Every row gives one point. The last column is the point's height on a tilted bowl or saddle (a function of degree 2), plus a little noise. Along how many of its main directions does it bend up, bend down or stay straight?

Points, 10 rows:
[[ 0.31  0.24  0.27]
 [ 0.35  2.38  0.34]
 [-0.44  1.98  0.42]
 [-0.43 -0.27  0.56]
 [ 2.47 -1.12  1.95]
 [-1.33 -3.17  3.32]
 [-0.41 -1.42  1.16]
 [-0.89 -0.57  0.85]
 [-0.68  1.09  0.35]
 [ 1.28 -0.21  0.67]]
Directions: 2 up, 0 down, 0 straight

Points:
[[-0.04 -0.39 -2.85  1.33]
 [ 0.51  1.36 -1.55  1.24]
 [ 0.69  0.50 -1.65  1.09]
 [-1.94  1.45  0.43  0.79]
 [-2.07 -1.04 -1.06  0.22]
 [ 3.12  0.96  1.73  3.27]
 [-0.59 -0.48 -0.50  0.05]
 [ 2.28  0.87  0.82  2.05]
 [-0.16  0.10 -1.33  0.43]
 [ 1.73  0.17  2.53  2.11]
 [ 0.09 -1.90  0.30  0.43]
 [ 0.08 -1.72 -0.56  0.41]
 [-1.69 -1.32  1.52  0.63]
 [-0.29 -1.59  0.84  0.33]
 [ 1.20  1.27 -0.08  1.26]]
Directions: 3 up, 0 down, 0 straight

Points:
[[-1.63 -2.21  0.97  0.27  0.02]
 [ 2.24  0.27  0.37 -0.36  0.64]
 [ 1.63 -2.21 -0.72  1.55  2.53]
 [ 0.05 -0.82  1.50  2.88  0.73]
 [-1.68 -0.46 -1.68  0.73  1.36]
 [ 0.53 -2.69  0.22 -0.71  0.80]
 [-1.99  1.13 -1.58 -1.05  1.83]
 [ 2.73  0.20  0.46 -0.94  1.37]
 [-1.94  1.10 -0.38 -1.84  1.29]
 [ 2.06  2.55 -0.18  1.18  0.46]
 [-1.81  2.29  1.26 -1.82  2.07]
 [ 0.12 -1.50  0.57  0.99  0.16]
 [ 0.64  0.11 -2.23  0.30  2.06]
 [-1.30 -0.95  1.02 -0.33 -0.41]
 [ 1.11  0.45 -0.12  0.26  0.11]
 [ 1.99 -0.17 -1.66 -0.93  2.42]
 [-2.40  1.27 -1.00 -0.28  1.54]
 [ 1.53 -1.12 -1.79  0.57  2.29]
 [ 0.68 -1.01  0.80  2.77  1.02]
 [ 1.46  2.05 -0.35  0.37  0.57]
 [ 0.32  2.33 -1.75  1.52  2.07]
 [ 0.69  0.15  0.38  0.42 -0.28]
 [-0.40  0.08  1.57 -0.63 -0.40]
 [-1.38 -0.77  0.12  1.45  0.38]
 [-1.35 -0.54  1.11  1.64  0.13]]
Directions: 3 up, 0 down, 1 straight

Points:
[[-0.31 -0.46 -1.36 -2.37  1.57 -0.46  0.15]
 [ 0.81 -0.02  1.16 -0.35 -1.90  1.62 -0.57]
 [-1.35 -0.47  1.50  0.68 -0.20  0.90  0.62]
 [-2.17 -2.94 -0.32  3.10 -0.21 -0.08  1.45]
 [-1.93 -1.11 -1.37 -0.09  2.02 -0.56  2.23]
 [ 0.48 -1.75  0.87 -1.43  1.24 -1.42  1.14]
 [ 1.73  1.71  1.56  0.14  2.24 -1.11 -0.96]
 [ 0.05  0.24  0.61 -1.89  0.84 -0.14 -0.77]
 [-0.61  0.15  2.39 -1.97 -1.54 -1.38 -1.30]
 [-0.55 -0.12  4.35  0.98 -0.05 -1.69 -0.68]
 [-0.35 -0.02 -0.82 -0.12 -0.06 -0.51  0.00]
 [ 2.20 -0.41  0.62  2.26 -0.82  0.14 -0.50]
 [-1.52 -1.58 -2.89 -1.87  1.44 -1.85  3.51]
 [-0.46 -0.48 -0.85 -0.66  2.04 -1.20  1.22]
 [-0.11  1.31 -0.17 -1.26  1.24 -0.16 -0.52]
 [-0.90 -1.27 -1.22  0.31 -1.21 -1.90  1.46]
 [ 0.40 -1.95  1.21 -0.74  0.02  2.44  1.20]
 [ 0.14 -0.56 -1.24 -0.47 -0.87  0.11  0.01]
 [-2.49 -0.79  2.48 -0.42  1.58 -1.18  2.08]
 [ 0.72  1.45 -0.73  2.02 -1.51 -0.76 -1.70]
 [ 0.40 -0.63 -1.84 -1.61 -1.12  2.13 -0.35]
 [ 2.75 -0.78  0.40  0.25  2.54  0.42  1.94]
 [ 2.06  0.05  0.43  0.09  0.27  0.24  0.02]
 [ 0.42 -0.66  1.09 -1.86 -1.47 -4.39  1.61]
 [ 0.91  0.20 -0.56 -0.31  0.68 -0.61 -0.08]
 [ 0.29  1.20  0.10  0.36 -1.36  0.43 -0.93]
 [ 0.08 -2.20 -0.18 -2.26  1.62  0.02  1.14]
 [ 0.89 -2.46 -0.84 -1.80  1.02 -1.29  2.58]
 [ 0.84  2.50  0.29 -0.04 -0.09  0.10 -1.14]
 [ 0.46 -3.45 -0.99  0.20 -2.67 -1.25  2.56]
 [-1.01  0.70 -0.16  3.03  1.19 -1.78 -0.59]
 [ 0.41  2.04 -0.73 -1.24  0.34  0.75 -1.06]
 [-1.09  2.77 -1.07  2.52 -1.63 -1.02 -1.05]
 [-2.13 -0.92 -0.98 -1.18  1.78 -0.17  1.53]
 [-1.18 -0.64  0.68 -0.32 -1.11  0.04 -0.10]
 [-0.68 -0.71 -2.49  0.28  2.28 -0.85  2.12]
 [-0.97  1.20 -2.04 -1.59 -0.51 -0.71 -0.71]
 [-2.43  0.61  0.24  0.38 -0.88 -1.19  1.12]
 [-0.08 -0.64  0.71  1.20  0.68 -1.57  0.09]
 [-1.59 -1.81  2.01 -1.14 -0.29 -0.33  0.45]
 [ 2.76  0.73 -1.19 -1.54  1.16  0.11  0.23]
 [-2.39 -0.09  0.65 -0.86  0.07  0.39  0.74]
 [ 0.50  0.00  0.53  0.50 -2.20  1.66 -0.25]
 [-1.78 -1.46  0.25  0.34  1.58 -0.10  1.70]
 [ 0.02  1.39 -1.77 -1.36 -1.13  0.71 -1.36]
 [ 1.21 -0.22 -0.40  0.29  2.20  1.69  1.74]
 [-2.20 -0.28  0.85 -1.34 -0.43 -0.38  0.44]
 [-0.93 -2.63  1.29 -1.39  0.58 -2.68  2.76]
 [ 0.47 -0.59 -0.78  1.01 -0.50 -0.45  0.13]]
Directions: 2 up, 1 down, 3 straight

Points (68 x 9):
[[ 0.77 -0.01 -0.18 -0.90 -1.23  1.13 -0.19 -1.08  0.51]
 [-1.95 -1.71 -0.41 -0.75  1.02 -0.39 -0.68 -0.60 -0.09]
 [ 1.32 -1.14 -1.42  0.44 -1.61  3.06 -0.41 -0.60  0.96]
 [-2.46 -0.99  0.35  3.58  0.37  0.24 -3.10  2.29  1.93]
 [ 1.09 -3.29  2.05  2.37 -1.93 -1.60  0.03  1.79 -1.41]
 [ 0.91  0.48 -1.60 -0.31 -0.98  1.91  0.95 -0.12  0.04]
 [ 0.69 -0.79 -1.05  0.15 -2.64  1.17  3.04 -0.50  1.23]
 [-3.41  0.26  1.97  0.37  2.59  1.60 -2.51  2.39 -0.45]
 [-0.11  0.52  2.45  2.35  0.29 -0.11  0.53 -1.88  1.18]
 [ 1.18  0.18  0.36  1.15  1.00  0.54 -0.19  1.75 -0.35]
 [ 0.63 -2.25  1.52 -0.54  0.92  1.33  1.42  2.54 -0.63]
 [ 0.50 -0.26  0.83 -1.29 -0.21 -0.11 -1.64  0.05  1.24]
 [ 1.36 -0.46 -0.02 -0.21  1.21  1.15  1.68 -2.19  1.12]
 [-0.41 -0.93 -1.92 -0.01  0.67  1.14  0.88 -0.42  0.39]
 [ 0.70  0.52  0.04 -0.25 -0.99  1.86 -0.86  0.61  0.51]
 [ 2.52  1.11  2.04  0.85 -3.09  0.01  0.98  0.44  3.31]
 [ 1.34 -0.13 -0.23  1.09  2.05 -2.14  0.33 -0.77 -0.95]
 [-2.95  0.54  1.64  0.05  1.97  3.66 -0.71 -1.13  1.25]
 [ 2.63 -2.91 -3.17  1.78 -0.94  1.29  0.91  2.77  4.33]
 [ 1.51 -0.02 -2.56  0.48 -1.77 -1.70 -0.66  0.83  1.68]
 [-1.10 -0.24 -1.75 -0.87 -1.50 -0.68 -1.05  1.21  1.14]
 [-0.32 -0.92 -0.48  0.48  0.72 -0.50 -0.47 -0.48  0.10]
 [ 0.82  0.49  0.01 -0.53 -0.65  2.76  1.00  0.70  0.19]
 [-0.16  1.54  1.11  0.30  0.70 -1.69 -1.59  0.23  0.74]
 [-0.47 -2.12 -0.95 -1.11 -0.31 -2.37 -2.22 -0.10  2.14]
 [ 0.03  0.07  1.89 -0.35  0.52  1.26  0.77  1.50  0.00]
 [-1.05 -1.56 -0.20  0.61  0.11  1.15  1.11  0.69 -0.62]
 [ 0.40 -0.97 -1.20  0.56 -0.90 -0.37  2.71  0.13  0.22]
 [ 2.43  0.56  0.91  2.05  1.49  0.73  0.94 -0.47  0.64]
 [ 0.50 -1.42  0.53 -1.67  0.82 -2.26  1.09 -0.87  0.19]
 [ 1.63 -1.01 -0.10 -1.18 -0.94 -0.56  0.46  0.58  1.14]
 [-2.13 -0.45 -2.54  0.49  0.65 -0.63 -1.75  0.53  2.03]
 [-1.08 -0.61  0.76  0.60 -0.53  0.11 -0.80  1.31 -0.36]
 [-0.61  2.24  1.64  0.47  1.96  1.38  1.22  0.89  0.83]
 [ 1.72 -1.24 -1.59  0.01  0.05 -0.46 -1.15  0.21  1.01]
 [ 2.56  0.06  1.90 -0.68 -2.09  1.46 -0.05 -1.44  3.21]
 [-0.21  0.75  0.68  1.37  0.00  3.71  0.58 -0.84  1.10]
 [ 1.18 -0.72 -1.53  2.08  1.79  0.20 -0.66 -0.43  1.37]
 [ 1.21 -0.15  1.39 -0.03 -0.84  0.01 -0.50 -1.09  1.32]
 [-0.05 -1.14 -1.17 -0.15  0.50 -0.98  0.50 -1.05 -0.09]
 [ 1.93 -0.64  1.05 -0.12  0.22  1.41 -0.34  0.71  0.51]
 [-0.16  1.04  0.74  1.15  1.17  0.68 -0.22  0.63  0.25]
 [ 0.93  1.81 -1.16 -0.25 -0.96  1.17 -1.91 -1.67  0.34]
 [ 0.42  1.33  2.19 -0.49  0.77  1.44  0.51 -0.74  1.66]
 [-0.43  0.11  0.85  1.49 -1.04  0.59 -1.69  2.68  0.75]
 [ 0.53  0.53  0.33 -1.84 -0.94  0.38  1.23  2.82  0.87]
 [-0.94  2.12  1.52 -0.69 -0.93  2.09 -0.58 -0.11  1.22]
 [-0.68 -0.78 -1.34 -0.87 -1.96  1.81  1.00 -2.01 -0.66]
 [-0.19 -1.41  0.36 -0.27  2.01  4.77  0.23  0.17 -0.06]
 [ 2.07 -1.08 -2.59 -0.26 -1.15 -0.14  1.28  1.08  2.13]
 [-1.99  1.16 -0.49 -0.72 -0.09  1.95  1.37 -1.57 -1.79]
 [-1.74 -0.88  1.82 -0.83  0.55  0.79  1.10  1.08 -1.47]
 [-1.05  0.52 -2.34 -3.38  1.53 -0.44 -0.57 -0.85 -0.80]
 [-0.23  0.04  1.16 -1.51 -0.22  1.48 -0.06  0.29  0.24]
 [-0.17  1.30 -1.05  0.66  0.62  0.15 -0.40  0.79  0.10]
 [ 0.78  0.87 -0.06 -1.77 -0.18  2.54 -0.28 -2.17 -0.19]
 [ 0.97  1.09 -1.63 -0.61 -1.15 -1.55 -1.69  1.50  1.71]
 [ 1.38  3.13  1.85 -3.47  0.52 -1.43 -0.14 -0.41  2.27]
 [-0.03 -1.18  0.03 -1.83  2.17 -1.08 -0.59 -1.84  1.28]
 [-1.81 -2.79 -0.79 -1.04 -3.32 -1.04  1.66  3.30  0.68]
 [-1.48  1.65 -2.88 -0.52 -0.02  0.16 -1.07  0.01  0.56]
 [-1.82  0.06  1.53 -0.35  0.39  0.68  0.55  0.61 -0.98]
 [-2.58 -0.31  0.50 -0.72 -0.93  0.96 -0.22 -0.84 -1.09]
 [-2.45  2.41 -1.83 -2.62 -0.16 -1.21  0.14 -0.33 -2.05]
 [ 0.08  0.95 -0.72  0.71  0.25 -0.41 -1.26 -0.47  0.46]
 [-0.67 -0.88 -0.06 -1.24  1.79 -0.48  1.72  0.45 -0.93]
 [ 0.58  0.50  0.39  0.31  1.39  0.43  0.22 -1.24  0.30]
 [-2.31  1.56 -0.39 -0.80  0.46 -2.48  1.91  0.45 -3.06]]
Directions: 4 up, 3 down, 1 straight
